Rows are points. A path goes straight from each point to the next, and from the last back to the first. The post is the endless flat space through its rows: a point in 2 columns, a line in 3, a plane in 4, and so on, so that a path can go around it. Count how often the path circles the post. Going back the other way cancels.
In the rows, 128 means zero.

Post (2 x 3)
[[158 123 159]
 [108 135  98]]
Path (26 x 3)
[[149 111 138]
 [130  79 185]
 [109 133 156]
 [120 162 126]
 [116 162  79]
 [121 136  74]
 [104 105  96]
 [119 113  95]
 [154  88 195]
 [ 93 124 123]
 [100 176 113]
 [136 160 104]
 [188 121 158]
 [138  99 104]
 [159 102 178]
 [ 97 137 122]
 [116 160 125]
 [168 159  99]
 [195 117 174]
 [139  81 151]
 [106 102 139]
 [101 135 120]
 [174 146 177]
 [166 174  88]
 [132 133  82]
 [148 140 101]]
Times around: 4

Post (3 x 4)
[[105 116 182 133]
 [102 114 128 111]
 [169 118 101 151]]
Path (16 x 4)
[[ 38  97 133  78]
 [134 135 117 163]
 [104 154 139 106]
 [126 125 181  95]
 [136 166 185 119]
 [131 140 159 181]
 [118  91 134 155]
 [156  99 133 123]
 [113 132 113  75]
 [101 158 139  83]
 [193  99 120 138]
 [ 97  92 118 114]
 [126 102 146 172]
 [ 82 154  81  92]
 [162 148 122 100]
 [171 101 121 154]]
Times around: 1

Post (5 x 6)
[[136 142  85  91 131 109]
 [178 156  90 122 163 108]
 [121  68 130 168 106 131]
 [111 154 127 141 146 128]
 [132 180 114 141 138 103]]
Path (20 x 6)
[[ 88 117 132 145 125 100]
 [132 192 104 180 160  77]
 [124 175  95 156 156 143]
 [132 177 129 125 103 126]
 [159 128 130 126 168 128]
 [ 75 129 107  82 166  99]
 [130  89 102 162 157 127]
 [181 160 105 157 135 144]
 [163 169 107  84 154 150]
 [107  68 152 159 152 151]
 [ 96  95  88  97 163 102]
 [129 145 115 155 161 132]
 [130 166  99 123 100 102]
 [161 195 139 168 129  97]
 [177 140 144 187 215  98]
 [115 141  95 147 138  82]
 [120 161 106 151 124 102]
 [150 181 118 168 201  82]
 [154 123 137 130 135  93]
 [148 172 132 106 121 128]]
Times around: 3

Post (8 x 9)
[[144 154 117 117 104 187 145 134 128]
 [136 114 127 123 135 119 155 152 150]
 [159 144 140 107 120 131  82 131 157]
 [141 101 149 106 106 181 140 135 114]
 [118 123 123 160 125  97 175  88 149]
 [128 138  82 157 170 108 104 172 120]
 [ 93  98 158 114  90 148 149 126 152]
 [116 111 140 103 102  56 105 163 134]]
Path (22 x 9)
[[118 143 136 118 151 162 116 160 143]
 [134  84 149 109 161 146 100 122 111]
 [135 159 109 132 130 171 125  82 128]
 [137  85 121 110 119 124 107 149 149]
 [161 141 121 161  92 146 139  79 151]
 [ 89 117 189 129  84 142 101 133 153]
 [ 58 154 141 143 122 189 182 126 137]
 [143 132 139 121 157  96 144  90 159]
 [136 169 101 114  95 113 118 127 131]
 [221 112 116 105 159  98 124 173 141]
 [117 104 145 131 129 136  71 204 183]
 [157 174  94 153 150  97 164 159  34]
 [103 136 152  80  75 101 149 148 171]
 [150 120  98 109 112  58 140 131 106]
 [160  63 128 125 102 114 121 156 112]
 [ 76  86 132 144  84 114 165 163 141]
 [156 154 129 169 162 121 140 131 138]
 [115 144 134 129 179 202 176 138 165]
 [127  95 169  66  92 102 158 136 167]
 [124 101 105 155  84 151 166  81  73]
 [181 146 128  91 113  63 118 193 185]
 [133 121 143 162 165  59 119 133 156]]
Times around: 4

Post (10 x 11)
[[113 151 133 100 116 133 121  90 162 121 137]
 [146 134  93  75 104 129 102 108 127  71  77]
 [147 137  96  90  78 147 110 101 144 125  84]
 [106 154 134 155 141  71 153 157 116 145 131]
 [107 106 108 154 125  81 158 124 116 149 138]
 [138 122 163 125 111 113 138  96 144 128 111]
 [108 118 118 142 148  46 107 121 109 155 128]
 [117 115 121 158 151 110 115 137 138 138 101]
 [ 75 115 137 112 162  82 126 134  99 161 121]
 [126 154 102 123 103  99 114  88 135  89  51]]
Path (25 x 11)
[[ 82 121 146 148 134  95 106 162 113 146  95]
 [132  63 132 132  99  93 122 103 132 178  72]
 [137  60 105 117 124 142 173 159 121 157 164]
 [148  95 105 121 142  72 121 112  78 100  69]
 [112 135 122 139 130 130  95 117 153 147 157]
 [ 77 152  97 163 126  59  83 109 154 126 110]
 [144 103  93  84 126 111  80 111 163 101 105]
 [131  68  89  74 135 124 106  88 107 131  91]
 [117 168 116 137 113 113 180 146 112 109 112]
 [146 143 150 101 118  67 130 143 103  82 180]
 [ 86 119 197 180 141  77 106  90 143  71  11]
 [118 161  98 115 125 112  94 150 113 106 119]
 [132 140 119 173 154  67 128 138 111 133  96]
 [ 98 119  95 101 152  63 139 124 108 110 161]
 [ 96  96 111 117  95  58 138 100  99 131  61]
 [ 88  93  94 157 135 101 123 113 126 136 110]
 [104 148 129 160 159  90 137 141 107 110 150]
 [148 142 122  44 131 136 140  90 132 111 126]
 [108 122  98 150 185  72 131 124 117 162  93]
 [112 149 134  92 170 110  81 126 103 135  94]
 [ 91 166  67 115  82 113 130  82 143 107 119]
 [ 79 212 157 143 114  65  91 110 168 115  82]
 [110 130 157 141 155  74 141 137 124 139  90]
 [104 173  84 175 160  36 165 129 104 125 120]
 [ 98 173 146 116 101  94 145  80 131 151 129]]
Times around: 2

Post (11 x 12)
[[138 151 166 132 145 142 108 149 121  85 151 145]
 [122 148  92 166 145 153 166 159 123 170  69 137]
 [104 119 110 146 149 141 122  97 110  87 153 109]
 [ 96 141  90 134 118 111 136 145 130  89 110 125]
 [ 85 130 136 114 130 136 112 128  70 113 129 131]
 [ 68 147 161 150 117 128  74  79 102 138 143 137]
 [158 123 144 133 113 126 114 140  97 119 125 145]
 [175 103  77 122 166 139 148 105 124 112 135 167]
 [110 128 167 120  88 147 102 159 107 148 144 145]
 [132 167 143 106  66 125 114 117 172 124  92 132]
 [132 165  75 118  97 102 113 125 152 114 138  87]]
Path (28 x 12)
[[147  72 107 157 174 124 123 120  63 164 175 148]
 [102 171 178 150 100 157 111 160 127 151 133 127]
 [130 146 103 160 110 134 103 127 127 116 169 128]
 [104 134 100 132  88 122 131 152  85  48 101 128]
 [111 133 109  90 188 110 143 109  93  30 137 184]
 [ 56 177  55 106 112  48 104 158 103 116 135  79]
 [148 150 168 127 146 127 103  96 149 135  89 141]
 [105 159 123 148 102 127  74  88 185  98 164 130]
 [ 93 164 115 211  84 119 100 157 116 146 130 110]
 [ 90 142 216 136  78 137  93 120  93 119  87 204]
 [118 110 115  95 116 179 118 146 106  91 148 156]
 [103 129 168  81  93 163 104 112 128  61 135  97]
 [218 113 101 133 137  93  87  71 144 241 160 161]
 [119 110 125 182 109 112 144 104 102 120 130 112]
 [ 91 148 128 111  87 147 139 163 154  98 130 145]
 [193 181 112 193 129  83  57  74 143 141 131 201]
 [108 138 135 109  86 130 107 143 100 150  78 130]
 [ 93 110 108 146 145  93 109 107 138 113 158 136]
 [159 145  83  91 135 118 139 128 179 123 182 127]
 [151 135  64 147 139 137 182 121 121 105  73 128]
 [ 93 175 126 145  89 169 105 104 147 108 108 111]
 [114 133  88 101 112 140  97 122 144 132 109 147]
 [124 127 151  83 184 161  99 130 142 102 178 152]
 [151 118  70 118 122 148 199 147 140 128  75 114]
 [149 139 200 151 101 114  82 105 112  83 148 168]
 [148  99 133 177 127 182 140 153  95 108 131 130]
 [150 143 106 130 113 118 119  96 112 107  82 116]
 [123 129 155 107 152 134 120 146 119 137 113 150]]
Times around: 3
